Rows are points. To make a cloud, some directions were put in groups of two or more. Within a group, all points are equally far from the middle, so they leave a hole (a ring in 2 directions, a hollow ball in 3). The other directions are filled evenly. Then the cloud was stretched, turned, moved and blurred a little. How many holes are there, and how many directions does each take, smallest first?

Cloud (22 x 3):
[[-1.33  3.20  0.60]
 [-2.03  0.13  0.44]
 [ 1.10 -1.55 -0.27]
 [ 1.21 -2.18  0.09]
 [-2.28  2.52 -2.46]
 [-1.52  2.56  0.74]
 [-2.09  0.33 -0.29]
 [-1.04  1.99 -3.03]
 [-0.59 -0.13  2.72]
 [ 0.13 -0.85  3.52]
 [ 0.81  2.54  1.46]
 [ 0.09 -0.73  3.46]
 [-0.40  0.23  2.75]
 [ 0.90  2.86  1.23]
 [-0.57  0.34 -2.02]
 [-2.24  1.39 -0.73]
 [ 1.89  1.94  0.69]
 [-1.70  0.28 -1.36]
 [-0.63  0.07 -1.82]
 [ 2.15 -1.53  1.02]
 [-1.42  0.82  1.58]
 [-1.65 -1.76  0.40]]
Holes: 1 (2)

Cloud, 28 rows:
[[-1.17 -0.14 -3.05  0.63]
 [ 2.19 -1.73 -1.77  0.13]
 [-0.70 -0.77 -3.29 -0.27]
 [-1.59  1.07  0.55  1.84]
 [ 0.80  3.52 -1.17  0.98]
 [ 2.74  1.93 -2.16  1.43]
 [ 1.88  2.77 -0.18 -1.29]
 [ 1.08 -0.18 -3.56  0.06]
 [-0.93  0.21  0.86 -1.08]
 [ 0.97 -1.25  0.19 -1.75]
 [-1.24  2.44  0.26  1.07]
 [ 1.69  1.61 -1.41 -2.55]
 [-1.21 -0.35 -0.87  2.24]
 [ 1.56 -0.71 -1.30 -2.57]
 [-0.82  2.30 -0.76 -1.53]
 [-1.54 -1.55 -1.12  0.96]
 [-1.38  2.55 -0.40 -0.40]
 [ 2.16 -0.88 -0.77  1.81]
 [ 3.35  2.17  0.58  0.43]
 [ 1.68  1.60 -2.90  1.32]
 [ 2.72 -0.51  0.06  1.63]
 [ 0.13 -0.18 -3.70 -1.03]
 [ 1.09 -2.10 -1.77  0.17]
 [ 0.83 -1.61 -2.04 -1.92]
 [-1.99  1.49 -0.85 -1.13]
 [ 1.98 -0.67  0.98  1.28]
 [ 4.11  1.74 -0.42 -0.34]
 [ 1.45  0.40 -0.23  2.70]]
Holes: 1 (4)

Cloud (50 x 6):
[[ 2.54  1.03 -3.53 -1.78 -0.04  1.08]
 [ 0.24  0.12 -1.48  1.16  1.80  2.34]
 [ 1.08 -1.47 -3.39 -3.13  0.21  1.50]
 [ 1.76  1.59  1.77  1.36 -0.68 -2.43]
 [-0.55  0.71 -0.70 -1.48  2.10  1.07]
 [ 0.73 -0.12 -1.85  1.25  2.38  1.53]
 [ 1.22  2.53  0.97  2.20 -2.37 -0.41]
 [ 0.48  0.46 -4.34 -1.19 -1.04  1.00]
 [-2.23 -1.28 -0.65 -1.71  0.03 -0.80]
 [ 0.13  2.02 -1.76  2.18  1.61  1.31]
 [ 0.82  0.87 -0.28  2.46 -0.63 -2.71]
 [ 2.27  1.15 -0.07 -0.38  1.83 -1.36]
 [-0.71  2.21 -0.41  2.29  0.16 -2.32]
 [-0.18 -0.86  1.15 -1.15  0.33  2.90]
 [ 1.23 -2.51  2.22 -0.36 -1.42 -0.48]
 [ 3.30  1.33 -2.23 -0.51 -0.61  1.18]
 [-1.69  1.42  1.64  1.00 -1.01  1.51]
 [-1.40 -2.81  1.46 -1.38  0.16 -0.63]
 [-1.12 -1.38 -1.34  3.06  0.48 -1.18]
 [-1.57 -2.98 -1.69 -1.06 -2.01  1.27]
 [-0.70  3.47 -0.15  2.50 -0.74 -0.70]
 [ 0.23  3.36  1.28 -1.67  0.16  0.42]
 [ 2.63  2.21 -3.44  0.15 -0.07  0.43]
 [ 0.22 -1.32 -2.82  2.21  1.53  1.26]
 [ 2.75  0.70  2.25 -0.48 -1.75 -0.57]
 [ 1.46 -2.57 -3.03 -0.61  1.21  1.03]
 [-1.85 -0.41 -2.64 -0.07  0.30 -1.11]
 [ 0.59 -0.99 -0.67  2.47 -1.22  2.12]
 [ 0.33 -1.41 -2.90 -1.42  1.52  2.05]
 [ 0.78  0.54 -2.24  2.78 -1.61  0.79]
 [-2.29 -0.32 -0.16 -0.21 -2.27  1.18]
 [ 0.27 -2.86 -1.95  0.21  0.00  2.74]
 [-0.23  0.06 -1.85  2.35  1.82 -1.45]
 [ 1.19 -0.08 -1.53  3.44 -1.31 -0.62]
 [ 0.70 -0.73 -2.18  1.83 -0.07  2.54]
 [ 1.50 -1.91  0.95  0.00  1.40  1.37]
 [-1.21  0.03 -1.86 -2.09  1.45  0.58]
 [-1.38  0.16  1.20  2.10 -2.60  0.21]
 [-2.53 -1.51  1.09  1.56 -1.07 -0.76]
 [-0.32  1.75 -0.45  4.06 -0.31  0.51]
 [ 2.11  1.33 -0.25  1.72 -2.50 -0.85]
 [ 2.63 -1.35 -3.32 -1.29  0.48  0.79]
 [-1.10  3.13  1.62  0.62 -1.48 -0.13]
 [ 3.00  0.90 -2.49  0.99  0.96 -0.90]
 [ 1.70  4.10 -0.46 -0.34  0.04  0.83]
 [-0.64  0.41  0.37 -0.53  1.51 -1.84]
 [ 2.63 -2.13 -0.49 -1.81 -1.42  1.38]
 [ 0.68  3.49 -0.85 -1.13 -2.11 -0.07]
 [ 2.17 -1.10 -2.36  1.39 -0.21 -1.36]
 [ 2.11  2.05 -0.84  0.33  1.89 -1.48]]
Holes: 1 (6)

Cloud (74 x 8):
[[-1.89  0.33  1.58  0.64 -1.72 -1.50  2.24 -0.07]
 [ 2.04  1.43  0.09 -2.11 -3.35  1.48  0.99 -2.02]
 [ 0.52 -0.09  3.24  1.47  0.93  2.70 -1.60 -0.59]
 [ 0.39  0.90  0.85  3.26  0.22  0.28  1.88  1.97]
 [-1.82 -0.04  2.47  2.37  2.28  0.85 -1.51 -1.32]
 [ 1.63 -1.60  2.03  1.46  1.05  1.26 -0.57 -1.48]
 [ 0.27 -3.33 -2.03  1.66 -0.20 -2.54 -0.57  2.14]
 [ 3.03  2.03 -0.91  0.08 -1.51 -0.27  1.95  1.27]
 [-0.53 -0.68 -1.71  1.47  1.52  2.12 -0.10  0.69]
 [-2.19 -1.46 -1.12  2.27  1.57 -0.58 -1.50  1.14]
 [-0.52  1.86  1.65  2.76  1.10  3.18  1.56  1.14]
 [-0.85 -0.35 -0.29 -1.19 -1.21  2.37  1.86  0.61]
 [-3.52 -0.66  0.88 -1.24  0.99 -1.45  2.81  1.50]
 [-1.91 -0.36  1.06  1.16 -0.31 -1.79 -1.71  1.76]
 [-0.81 -2.65  0.40  0.00 -0.55 -2.18  4.34  2.52]
 [ 0.97  0.91  0.35  0.70 -0.55  0.50 -1.92 -4.04]
 [ 0.43 -1.43  2.95  1.63  1.87  1.61 -1.20 -0.70]
 [ 0.29  2.21  1.55 -1.41 -0.57  0.48  0.55 -2.65]
 [ 1.71  0.77 -0.81 -0.20  1.39 -1.06 -1.78 -1.02]
 [ 2.33 -0.31 -2.00  0.56  0.19 -2.58  0.08 -3.63]
 [ 2.54 -1.08  1.61  1.32  0.16  0.49 -1.05 -1.96]
 [ 2.63 -0.01  0.53  1.55 -0.82  0.51 -1.26 -3.39]
 [ 1.18  1.36  0.69 -0.97 -2.00  2.91  1.73 -1.44]
 [ 2.78 -1.10  1.61 -0.51  1.01 -0.13  1.40  2.22]
 [ 0.14  1.58  2.26  0.53 -0.53 -1.37 -0.66  2.28]
 [ 2.52  1.21  1.00 -0.35  0.95  0.00  0.20  3.33]
 [ 2.81 -2.99 -1.47  0.80 -0.73 -2.69  0.33 -1.55]
 [-0.18 -1.13  2.55  1.24  0.97  0.97 -0.21 -2.25]
 [ 2.52 -2.25 -3.25  0.42 -1.98 -1.10  0.87  2.71]
 [ 2.80 -2.77 -0.10  1.15  0.85  0.41 -1.67 -0.45]
 [-0.43 -1.22 -0.04  1.00 -0.61 -0.03  2.83  3.28]
 [ 1.99  0.57  0.59  2.21  1.67  0.99 -3.03 -1.98]
 [-3.59  0.15  1.27 -0.10  0.13 -1.76  0.14  0.78]
 [ 2.42  1.02  1.63  0.87 -0.89 -1.86  2.77 -0.54]
 [ 0.83  1.62  1.41 -0.90  1.37 -1.77 -1.55 -1.05]
 [-2.74 -0.79  2.58 -1.81  0.80 -0.31  2.17 -0.57]
 [-1.04 -1.29 -1.69  1.30  1.52  0.03  2.89 -1.23]
 [-1.15  2.84 -0.01  0.31 -1.68 -0.26  0.90  1.58]
 [ 2.37  0.68 -1.50  0.74  1.41 -0.02 -1.87 -1.03]
 [-1.78  3.12  0.03  1.69  2.27  0.67  2.59  0.80]
 [ 1.30 -0.26 -0.90  3.59  0.82 -1.99  0.41  0.50]
 [-0.96  0.81  1.95  0.25 -1.47  1.94 -0.46 -2.29]
 [-1.46  2.83  1.73  1.25 -0.22  1.86 -1.19 -2.72]
 [-2.50  0.31  0.10  2.06  0.32 -0.26 -1.76 -0.30]
 [ 1.09 -1.36 -0.72 -1.92  1.28 -1.63 -0.47  0.24]
 [ 0.36 -0.42  2.61  0.68  0.06 -2.42 -0.78  1.71]
 [ 0.48 -1.35 -0.93 -1.44 -2.25 -3.42 -1.25  0.18]
 [-2.17 -1.13  2.07  0.94 -0.81 -0.25  2.36  0.02]
 [-1.45  4.19  0.21  0.96  0.46 -1.89  1.39  0.48]
 [ 1.67  0.69  0.83  1.26  0.70 -1.40 -3.85  0.86]
 [ 0.81  0.36  0.77 -1.75  1.16 -2.69  0.26  2.03]
 [ 0.64  1.40 -2.79 -0.61 -2.05 -3.28  1.76 -0.80]
 [-0.25 -1.12  1.48  0.26 -2.24  2.50  1.58 -1.30]
 [ 3.90 -0.84  0.73  0.88 -1.85  1.31  0.48 -1.13]
 [-2.16  2.14  0.71  0.31 -1.16 -2.83  1.80 -1.00]
 [ 1.08  0.84  2.11 -0.08  2.05  1.20  2.41 -0.57]
 [ 0.87  4.28  1.58  1.94 -0.51  0.51  0.84  2.19]
 [-0.53  0.01 -0.21  0.98  2.61 -2.01  1.81  4.18]
 [ 0.49  1.05  1.13 -0.22  0.88  1.21  3.47 -1.87]
 [ 1.59  2.33 -0.35  2.97  1.18  0.04  1.82  2.83]
 [-1.20  0.65  1.65  0.40 -1.15  0.98  3.85 -2.54]
 [ 2.14  2.70 -1.24  0.51 -0.27 -0.94 -2.61 -0.33]
 [ 1.44 -1.67 -0.58  2.87  1.85 -1.43 -0.03  3.30]
 [-1.15  1.58 -2.84  0.14 -2.60  0.52  2.62 -0.03]
 [ 0.95  1.49  0.28  0.64  1.34  1.41  3.53 -2.26]
 [ 2.66  1.19  0.68  0.83  1.02 -0.05  0.74  3.65]
 [-0.45 -0.09 -0.77  0.03 -0.66  1.96  3.29 -0.48]
 [-1.81  0.70  1.83  0.70 -1.22 -1.79  1.42  0.45]
 [ 2.66 -0.84  1.86  0.14 -1.76 -0.20 -1.35 -0.38]
 [-0.92  3.38 -1.17  0.67 -2.00 -0.98 -0.15  0.31]
 [-0.16 -1.41 -2.31  1.99 -1.00 -0.11  3.17  0.71]
 [-2.49  1.29  0.94  2.78  0.75 -2.35  1.01 -2.61]
 [-1.04 -1.52  1.58 -2.21 -2.48  0.91  0.29 -1.82]
 [ 0.30 -0.51  2.24 -2.51  0.35  0.69 -0.11  0.85]]
Holes: 2 (2, 3)
